Every row gives one point. Each copy is the shape, with its points in the same order, turned, moved and blurred by noise. Say if it was mirrored as well.

Shape:
[[ 18 -36]
 [ 35  19]
 [-55  -3]
 [-14  54]
 [ 80  -9]]
Copy 1, 5 rows:
[[ 51 -21]
 [ 33  34]
 [-24 -38]
 [-29  32]
 [ 88  37]]
Copy 1 is: only turned
Copy 2, 5 rows:
[[ 39  -6]
 [-17 -35]
 [-14  50]
 [-50   2]
 [ 28 -75]]
Copy 2 is: mirrored
Copy 3 (5 x 2):
[[ 62   0]
 [ 18  41]
 [ -9 -44]
 [-31  20]
 [ 69  67]]
Copy 3 is: only turned

Shape, 7 rows:
[[-34  31  69  -7]
 [ 30  -6  50   7]
 [ 25   6 -42 -11]
 [-73 -22  21 -56]
 [ -9 -41 -31  70]
 [ 29  69 -33 -57]
 [-16  15 -20 -15]]
Copy 1, 7 rows:
[[ 12  -5  88  -4]
 [ 23  51  17  13]
 [ 14   7 -43 -51]
 [-51  -3  69 -73]
 [-49   7 -53  35]
 [ 52 -11  -9 -77]
 [  4 -16  -7 -51]]
Copy 1 is: mirrored
Copy 2 (7 x 4):
[[ 51  45  41 -64]
 [ 38  -6  -8 -88]
 [-21 -24 -29 -16]
 [-35  36  76 -48]
 [ 23 -95  31 -19]
 [-18  49 -56   3]
 [-11   0  11 -13]]
Copy 2 is: only turned
Copy 3:
[[ -7  42  25  51]
 [  5 -22  43  11]
 [ -3 -38 -44  -4]
 [-84  16 -13  53]
 [ 22 -87 -20  76]
 [ -1  35 -66 -32]
 [-14  -7 -45  28]]
Copy 3 is: only turned

Shape (11 x 6):
[[-14 -12  11 -23  21 -23]
 [-15  16  36 -38 -26  -2]
 [-13 -18  -1  -4 -12  -5]
 [ 45 -10 -22  53  26  39]
 [ 14   6 -18 -16 -34 -17]
 [ 34 -37  70 -42 -31   2]
 [ 28 -19 -24  95  13 -23]
 [-26 -26 -26  12  26 -17]
 [-19 -43   8  -9 -19  -5]
 [-27 -31   0 -23  30   8]
 [-28  18  -2  16 -43 -11]]
Copy 1:
[[-11   5   1  -7  54  -6]
 [  2 -37  23 -20   7 -29]
 [-24  -5 -19   0  17  -4]
 [-25  78  -2  50 -26   1]
 [  6 -19   2  35   6   9]
 [-41 -34  10  17  25 -84]
 [-63  62  15  56  -2  53]
 [-25  18 -24  -3  42  31]
 [-45 -16 -35   1  11  -7]
 [ -9  19 -35 -21  37  -8]
 [-23 -21   5   1 -21  27]]
Copy 1 is: mirrored
Copy 2 (11 x 6):
[[-12   7  19 -42  -5 -22]
 [-48 -34   7 -29   7   8]
 [ -3   5   6 -27  26  -6]
 [ 65  -7   5  42  11 -37]
 [ -9  -4 -37 -22   7   7]
 [-66 -43  -4 -23  35 -63]
 [ 45  64  -3  55  22 -29]
 [ 31  38  22 -37  14 -11]
 [ -8   2   9 -36  48 -16]
 [ 18  -1  38 -55  15 -22]
 [-17  11  -4   0  28  37]]
Copy 2 is: only turned

Shape, 14 rows:
[[ 23   0 -19  15 -10  23  15  -4 -72]
 [ 24 -25 -12  -3 -10 -24   4  -9 -76]
 [ 24  38  53  -2   7   9 -13  16  14]
 [ 16   2 -20 -22  -3  19  32  31 -23]
 [-17   3   5 -14  -6  22 -11 -17  13]
 [  6 -16  -1  -3  -1 -47  18 -13  22]
 [ 17 -26  -3 -32  65  15  11 -12 -35]
 [ 19  10 -13  12  29 -37  24 -15  20]
 [-18  38  22  15   7  12 -21 -15  13]
 [ 14 -24  46 -16  31 -13  19  -6  -2]
 [-46  46  30  -3 -14  20 -10 -10 -95]
 [-30 -26  11  16   2   6  18  39  15]
 [ 15  23  26  14  -3  -8  28 -22  18]
 [ -2   4  -1 -16  75  10  13  27 -26]]
Copy 1:
[[ -8 -25 -31 -49 -22 -39 -24 -26  10]
 [-14 -35  -8 -15  15 -58 -25 -33  10]
 [ 49  18  20  10 -38  -9  16  16  13]
 [ 22   5 -44 -22   8 -17  20 -26   6]
 [  2  24  13 -10   7  16  -1   2 -14]
 [  8 -14   8  36  37  13   0  -7  29]
 [ 49   6 -20   4  19 -19 -46 -46 -34]
 [ 38 -22   2  22  19  27 -16 -25  38]
 [ 13  10  35  -6 -34  33   2  -2  -4]
 [ 42  -3  -5  40  10 -16 -18   3 -15]
 [-18 -43  23 -46 -54 -31  21 -25 -54]
 [-11  14 -37  45 -17  17  20 -14   0]
 [ 35 -20   1   8  -8  25  -3  22  18]
 [ 54  11 -25  14 -16  -8  -6 -64 -27]]
Copy 1 is: only turned
Copy 2, 14 rows:
[[  5 -44  18 -29  43   6 -15 -55 -18]
 [ 15 -36  38 -48  49 -27   7 -26 -33]
 [-13   5  50 -16 -42  39  -5 -13  21]
 [  6  -8 -11 -55  20  22   0 -29   9]
 [-21  -1  -5  -1  -9   7 -24  13   0]
 [  6  22   8 -14  -3  -7  38  11 -32]
 [-45  -2  25 -36  61  -4  19 -10  27]
 [-18  17   6  -7  -3   4  58 -18 -25]
 [-38 -12  20  11 -33  29 -12  -2 -15]
 [-10  32  51 -20  26  14  17  10   6]
 [-44 -49  47 -49  16  35 -71 -26 -54]
 [ 16   1  -4 -16  15  59  10  28  -7]
 [ -6  30  24   8 -15  20   9 -29 -22]
 [-51 -12  22 -47  38  41  33  -6  21]]
Copy 2 is: mirrored

Shape, 14 rows:
[[ 12  16 -54  20   2  12  17 -34 -26 -12  14]
 [ 30  11  -4 -33   1  25   1  29  -3  50 -52]
 [ 21 -41 -16   6 -19  11 -25 -29  38  28   6]
 [ -4 -48   0 -74 -16   6   0  31  -7   0  42]
 [-50 -58 -14  14  -3 -31 -60  -7  52   6  23]
 [ 16 -12 -15 -40  29  17 -14 -18  16  47 -10]
 [-14  39 -85 -59  12   8 -39  -2  21  30  73]
 [-72  -8  13   5  24 -34  19   9 -21 -48 -33]
 [ 44 -37 -14  20  47 -17 -14  15 -15 -17   9]
 [ 24  -1 -22 -50  -6 -20  18  38  68 -38  27]
 [ 23  12  51  -5 -15 -35 -32 -19 -13  -2  11]
 [-21   2  -1 -16   5  38 -14  11   4   8  49]
 [ 13  -4  -6 -33  37  32  43 -10 -34  10  -9]
 [-36   3  22  35   1 -79  -5  18  39  37 -14]]
Copy 1:
[[-19   4  -2   0   7  35  35   5 -26 -11  36]
 [ 79  38   6  11  -6  -5 -13  19 -19   9  -7]
 [-16   6  17 -15   6 -18 -14  11 -62   8 -39]
 [ 18   2  -7 -28   5 -64  15 -61  15  20 -22]
 [-65  -6  64  -2   9 -20 -21 -21  -5   6 -73]
 [ 27  36   0  23  36 -14 -17 -14 -41   1 -25]
 [-14  44  34 -36  95   7   0 -45   1  37  27]
 [-26  -4   8  45 -40   7  -2 -14  71 -47 -13]
 [ 22 -50   6  20  17  17  35 -12 -16 -13 -38]
 [ 22 -38  17 -59  33 -38 -38 -23  17 -32   3]
 [ -5 -16 -45  -7 -11  23 -24   5   9  37 -49]
 [-12  34   1 -24  36 -24  30  -1  15   9 -23]
 [ 33  23 -39  34   9 -16  28 -12 -11 -23  15]
 [-28 -26  40  43  -7  -6 -61  42  29  25 -34]]
Copy 1 is: only turned
Copy 2, 14 rows:
[[ -4 -16  25  -2   3   7  54  16  -2  44  30]
 [ 12  -5   7 -26  13 -28 -14  48  67 -11 -16]
 [-39  21 -44 -54   1  21  25  27  33  -6   4]
 [-27   6 -52  39  21  39 -35  49  52   5  27]
 [-69   7 -50 -30  29  73  12 -11  -2 -19 -49]
 [  8   4   0 -33   0  34  19  50  57 -30   5]
 [ 10 -57 -35   4  67  65  51  60  14 -22  35]
 [ -9   0  23  49  -2  48  -7 -26  17  42 -81]
 [-50 -19  17  11 -51  19  -4  29  -4 -14   2]
 [ 19 -10 -78  52  -5   5  12  26  -9 -33  -3]
 [ -8   3  14 -10   6  29 -31 -47  24 -31  18]
 [  6 -24 -34 -22  17  56 -17  26  18  30   7]
 [ 16   7  33   2 -17  18   2  56  49  35   8]
 [-17  21  17  -3  48  23 -26 -31 -30 -47 -71]]
Copy 2 is: mirrored

Shape, 16 rows:
[[ 20   9  57   2 -19  40 -20  -9  21 -35  92  -9]
 [-20   4 -31 -22  -1 -13  33 -72  -5  34 -16 -10]
 [ 32 -21   6   6 -15   4 -34  -7  41  -3  13 -62]
 [ 21  -1 -19 -12  20  -9  14 -16 -25 -19  30 -30]
 [ -9  26  -3 -17  53 -16   0 -32 -35 -55 -16  54]
 [ 28   1   1 -17   0  27 -19  42  37   0  46  -3]
 [-68 -39  19 -13  51 -18  26   4 -10  -1 -20   8]
 [-28 -20  24 -74  33  57 -25 -46 -21 -81  42  15]
 [ -8  -2 -10 -12 -45  -9 -40  68  24 -32  42 -34]
 [-24  14 -21   4  15  27   0 -10   3  -7 -29 -19]
 [ -9 -41  30 -18   3  39 -59  -8 -28 -19  56  29]
 [  7 -24   2  12 -54 -17 -19  32  60 -14  25 -20]
 [-47  21  23 -22  43 -19 -15 -21 -41 -16 -17   6]
 [-28  13   0 -15   4  -6  41 -17 -44   8 -50  -5]
 [-41 -17 -40  22  11  15  19 -28 -18 -26 -11 -21]
 [ 29 -36  74 -37   2  34 -18  -4 -24 -45  34  34]]
Copy 1:
[[-24  86  44  36   0  43  12  18   0 -25  -8 -17]
 [-16 -39 -56 -21   0  -2 -13 -45 -47  -3 -24 -44]
 [ -4  43  27 -42  24  26  27 -52 -10 -20  25 -15]
 [ -9  14 -18  -1 -34  -7   8 -26   3  -7  19 -33]
 [ -5 -50  -2  71 -48 -40  20 -11 -30   8 -11  30]
 [ 21  58   2  25  26  32  23  -7  -2   2  45  12]
 [ 28 -29 -32  -7 -15  -1 -40 -31   2  -9 -51  54]
 [ 40  22   2  91 -75  35  -3 -33 -24 -65 -31  -2]
 [ 50  46  29 -19  42 -21  16   0   9 -33  48  11]
 [ 32  -2   2  -7  -4 -12 -15 -46 -48  24 -12  -9]
 [  5  15  33  63 -18  51 -41  -8   1 -40  21   9]
 [ 12  36  25 -51  48  16  22  14 -28 -37  22  12]
 [  8 -28  -6  50 -11 -43 -23 -49  -8  -9 -35  20]
 [ 31 -55 -26   5   1 -18  -6 -35 -11  28 -43 -23]
 [ 25 -17  -5 -38 -48 -13 -34 -17 -56   3 -16 -17]
 [  9   4  45  65 -26  62  27   7  34 -25 -18  12]]
Copy 1 is: only turned
Copy 2:
[[ -7  35  64  22 -45 -23 -19  35  40 -52  19   3]
 [-41  27  -9  23  59   0 -34 -40  -9  -8 -73   3]
 [  0 -22  41  42  10 -20 -33  36  41  26 -21  17]
 [-27   5 -12  42  -9  -2 -15 -13  24  -1 -22 -34]
 [-22  38 -64   3 -48  47 -14 -27 -18 -18 -42  14]
 [ 22 -14  25   5  -5 -16  14  46  12 -24  -1  -6]
 [ 20  -8 -28 -10  30  61 -35 -64  29 -28 -20  13]
 [  7   8 -22   2 -83 -18 -67 -27  29 -90 -45  -2]
 [ -7 -73  56   5 -28 -11  28  10  15  -2  11  11]
 [-13   0 -27   6  20 -13  -2 -24  31   2 -43  39]
 [ -8  -5   4 -32 -44 -17 -73  11  14 -45  23   3]
 [ 10 -33  84   0  -2   1   7  16  15  24 -11  19]
 [-33  -3 -50  20  -9  45 -33 -40   5 -34 -15  39]
 [-14  17 -39  29  33   4 -12 -74 -11   1 -22  26]
 [-33   5 -20 -13   8  -5 -14 -57  56  14 -50   7]
 [ 39  32   7   7 -62  -7 -64  -4  -6 -40  28   2]]
Copy 2 is: mirrored
Copy 3:
[[-54 -37  36 -34  15  69 -15 -46 -39   3   6  40]
 [ -6  40  38  30 -10 -13 -43  31  11 -45 -50 -17]
 [-55   5 -27 -36  -5   5  -3 -53  -2 -20 -27 -27]
 [-11  46   7   8 -23  22 -33 -17 -32 -12   4   2]
 [ 34  26  37  41  -9  62 -40  11  29  10  50 -25]
 [-36   9   6 -35 -12  31  47 -40  13  11  -6  31]
 [  0 -25  -9  23 -62  25 -36  53  40  -2  -4  -5]
 [ 16 -17  64 -26 -61  93 -61 -45  14 -46  43   9]
 [-30 -33   0 -37 -17 -31  12 -64  13  33  12  26]
 [ 31   4  -5   2  -2  20 -19  -8  28 -17 -34 -13]
 [-19 -17  40 -78 -21  57 -20   5   2 -21  41   6]
 [-67 -32 -16 -13   6 -28  22 -42  30  -5   5  13]
 [ 29  -6  36  13 -36  36 -51  30   9  23   7 -49]
 [ 39   0  26  43 -32  -9 -19  32 -13 -19 -12 -40]
 [ 31   8 -29   9 -12  -7 -57   9  14 -35  -4  15]
 [-24 -44  45 -23 -43  79   6 -14 -26 -34  54  -9]]
Copy 3 is: only turned
Copy 4:
[[-36  34  41  -6 -16   9  30  53 -16  70 -10  58]
 [ 40 -17  25 -34  34 -46 -19  37   1 -52   3 -17]
 [ 18  34 -34  -4 -13 -23   4  23 -47  22 -28   3]
 [ 13  46  19 -29  13  -1 -30  17 -20 -10  33  29]
 [ 24   9   0 -54  56  45 -37  15  73 -17  14  22]
 [-31  57   7  11 -41  11   2  32   9  15  -1   0]
 [ 17 -24 -16 -28 -20  -3  -1 -15  50 -62  13  47]
 [ 24  33  44 -67 -30  24 -42  59  54   5 -32  95]
 [-46   9 -24 -16 -69  31 -20  13 -30  41  13 -10]
 [ 60  -3   1  -9 -14   6  -9  35  24 -10  17 -13]
 [-16  37  21 -31 -43 -30 -17   7  58  46 -13  54]
 [-36  10 -16 -14 -38   7  22  10 -33  31 -27 -33]
 [ 13 -32 -23 -35  28  -2 -33  14  58 -14  27  52]
 [ 48 -42  20  -3  24   0 -42   2  18 -38  17   4]
 [ 61 -14  22 -49 -15   2  -4   3   7 -10  27   6]
 [-27  34  41  -3  -1  15 -29  -4  48  33 -51  71]]
Copy 4 is: mirrored
